Each row of a before or after table is a point. One or more steps were done to the points. Then noise was added and the rows were shuffled. The steps act on columns, c1 being the first. What was done? A step turns or swaps two columns, mirrors them in a line or flattens them onto one, adds a multiple of one to another, or multiplies or shifts one. Angles are multiples of 10 degrees, from the lower column toward the higher: turns from -170 to 170, lines from 10 to 170 but not 90. Use the fewest steps. Two steps may share a column if one is a turn and the other turns, adds or multiplies; they go together, in the order done. Otherwise the lowest column goes first.

Before:
-3; 35
18; -14
16; 1
-29; -6
31; -8
5; 16
-7; 47
-3; 56
20; -25
18; 33
After, 10 rows:
19; -55
-29; 38
-3; 61
6; 8
18; 6
29; -53
-9; 58
16; -41
-3; 39
17; -22
Steps: add -1.5 times c1 to c2

Before, 12 rows:
-15; 5; -8; 8
-7; -34; -9; 4
24; 18; -19; -28
28; 40; -4; -40
-26; 31; 27; 10
-27; 18; -13; 15
5; 60; 8; -18
12; 16; -12; -37
1; 13; 14; -41
23; 17; 18; -11
-18; -14; 8; 4
-20; -14; 0; 25
After:
48; 32; 22; -41
-11; -20; -29; 4
-46; 24; 3; 16
3; 1; 19; -43
37; 1; 22; -12
-31; -9; -10; 25
-41; 6; 38; 12
-27; -17; -3; 4
8; 44; 43; -17
-25; 7; -3; 6
18; 22; 3; -36
39; 25; -3; -26
Steps: multiply c1 by 1.6; turn c2 and c3 by 40 degrees

Before (13 x 6):
35; 26; 17; -2; -7; 10
31; 34; 10; 1; 10; 8
-2; -18; 5; -18; 1; -13
23; 16; 12; -12; 5; 26
-11; -10; 6; -12; 8; -12
16; 30; -7; 5; 0; 8
2; -8; 11; 5; 7; 8
21; 7; 3; 14; 9; -2
-3; 10; -6; 9; 2; 15
-9; 7; 15; 9; 9; 3
17; -4; 7; 9; 1; -12
11; 19; 9; -15; -21; -8
-12; -14; 8; -4; 21; 4
After:
16; 21; -17; 7; -25; -22
-12; -12; 10; -5; 39; -26
21; 3; -2; 18; -22; -33
23; 3; -3; -16; -29; -4
-2; -14; 11; -24; 4; -43
-10; -3; 3; 11; 23; -27
35; 7; -6; -3; -60; -20
11; 6; -5; -20; -38; -38
31; 15; -13; 1; -36; -22
-11; -9; 8; -16; 25; -43
17; -6; 5; 12; -25; -42
-3; 9; -7; 12; 6; -15
2; -10; 8; 7; 4; -22
Steps: add -1.5 times c1 to c5; flatten c2 and c3 onto the line at 140 degrees; multiply c4 by 1.3; shift c6 by -30

Before:
21; 15; -14; -32; -2; 25; -23; -6; -33
41; -27; 8; -1; -18; 10; -23; -9; -3
-5; 8; -26; 21; -3; 41; 12; -7; 35
33; 12; -31; -9; 0; 22; 19; -16; -3
-12; -20; 14; 2; 11; -11; 8; 5; -8
-33; -15; 35; -17; 15; -7; 11; 10; 3
12; 18; 37; -21; 24; -1; -51; -1; -31
34; 29; -14; -16; 21; -12; -22; 9; -29
32; 29; -22; -7; -10; 14; 16; 2; -3
-11; 1; 47; -27; 22; 10; -3; 9; 27
-40; -13; 8; -35; 31; -25; -4; 20; 25
8; 34; -27; 1; -24; 18; 17; -38; 27
-8; -23; 18; -4; 28; 14; 11; -25; 26
After (13 x 9):
45; -31; 9; 40; -21; 9; -23; -27; -3
33; 12; -32; -28; -2; 24; 21; -34; -6
33; 29; -12; -63; 24; -12; -20; -10; -29
8; 35; -28; -49; -24; 20; 17; -61; 31
11; 18; 37; -49; 26; -2; -50; -23; -32
35; 28; -24; -46; -9; 14; 17; -13; -3
-38; -15; 37; 8; 12; -6; 14; -12; 2
-4; -23; 20; 28; 26; 12; 13; -43; 28
-14; -17; 15; 30; 10; -11; 8; -14; -10
-39; -10; 11; -17; 31; -23; -7; 1; 27
-6; 4; -26; 6; -3; 41; 13; -24; 34
22; 14; -14; -55; -3; 24; -24; -25; -33
-9; 0; 47; -31; 20; 9; -5; -11; 26
Steps: add -1.5 times c2 to c4; shift c8 by -20

Before:
11; 24; -3; 19; 4; -4; -19; -10; 0; -3; -9
9; 26; -2; 12; 1; 6; -11; 36; 14; -1; 28
20; 10; 3; 31; -8; -17; -22; -3; 24; 3; 8
17; -6; -13; 10; 6; -10; -12; 1; 10; -3; -13
-15; -14; -1; -10; -8; -9; -16; 3; -13; 0; -15
-3; 22; 17; 25; 1; 1; 20; 20; -20; -28; 25
-17; -14; 4; -12; 8; -13; -29; 14; -4; -20; -20
-9; 1; 10; 0; -1; -13; -4; 20; -6; -3; -26
-2; 2; 2; -15; 7; -28; -15; 6; -18; -10; -11
After:
-53; -16; 28; 9; -21; -13; 29; 16; -22; -20; -21
-8; 22; 38; 0; -44; -4; -32; 19; -40; -29; 24
59; 11; -6; 5; -4; -43; -2; -3; 6; 3; 9
32; 23; 4; -4; 2; -27; 0; -10; -20; -5; -9
-7; 1; 17; 26; -7; -6; 22; 6; -36; -8; -11
50; -6; -2; 3; 12; -19; 3; 1; -10; -3; -12
-26; 1; 8; 11; -13; -6; 2; 20; -25; -3; -24
28; 25; -1; -10; 2; -15; 0; 35; -4; -1; 29
-46; -16; -7; 8; -4; -7; 18; 3; -35; -2; -13
Steps: multiply c1 by 3; add -1.5 times c10 to c3; turn c3 and c5 by -50 degrees; turn c4 and c7 by -140 degrees; turn c4 and c6 by 70 degrees; shift c9 by -20

Before:
-4; -22; -1; -9; -6; 26; -7; -6; -19; 19; -34; 11; 3; -46
-14; 25; -35; -6; 30; 8; -2; 18; 5; -30; 16; 54; -30; 0
-3; -32; -10; -28; 6; -13; 46; -11; -21; 9; 27; -1; 14; 6
5; -12; 21; 26; 23; -21; 6; 40; -36; 23; -7; 5; 14; -35
23; 11; 22; 37; 6; 21; -18; -5; 20; -26; -7; 24; -9; -5
16; 27; -36; -9; -23; 7; -4; 7; -26; -31; 14; 13; -2; 10
28; -16; 23; -17; 3; 26; -13; 25; 17; -22; 15; 29; -12; -9
20; -32; -37; 21; -2; 10; -20; 13; 18; 21; -14; 8; -46; 16
11; 18; 7; -8; 7; 20; 1; 5; 20; -17; 15; 15; -34; -8
-13; 7; -37; 9; -21; -12; 4; 2; -14; -26; -35; 3; -14; 2
44; 10; -32; 18; 20; -25; -2; 27; 0; -11; -14; -13; 16; -16
After (11 x 14):
-34; -12; -10; -21; 10; -14; -1; -4; 25; -2; 28; 30; -34; -18
0; 26; 22; 28; -22; 23; -1; -12; -16; -13; -7; -2; 30; 25
-27; -8; -32; 24; -3; -26; -27; 25; -10; -22; -14; -13; 27; 4
12; 60; -35; -5; -18; 8; 33; 15; -11; -39; 18; -4; 0; -5
4; 5; -37; 4; -31; -12; 17; 6; 12; 10; -36; -5; -9; 8
-9; 0; 21; 44; 30; -21; -14; 50; 21; -13; -8; 14; -5; -3
-8; 21; 23; -4; -20; 26; 2; 17; -25; -10; 16; 24; 33; -19
-7; 22; -35; -13; -37; 7; -4; 16; 21; 11; 13; -20; 15; -1
-8; 20; 6; 1; -12; 20; 29; -3; -20; -12; 14; -11; 19; -12
8; 2; -1; 29; 16; 26; -3; 1; 19; 12; -34; 23; 1; -37
2; -3; -37; 0; 18; 10; 34; 6; -20; 10; -15; 33; 42; 26
Steps: turn c1 and c7 by 130 degrees; turn c7 and c13 by 110 degrees; turn c2 and c12 by -70 degrees; turn c4 and c14 by 50 degrees; turn c5 and c10 by -70 degrees; mirror c8 and c9 in the line at 170 degrees
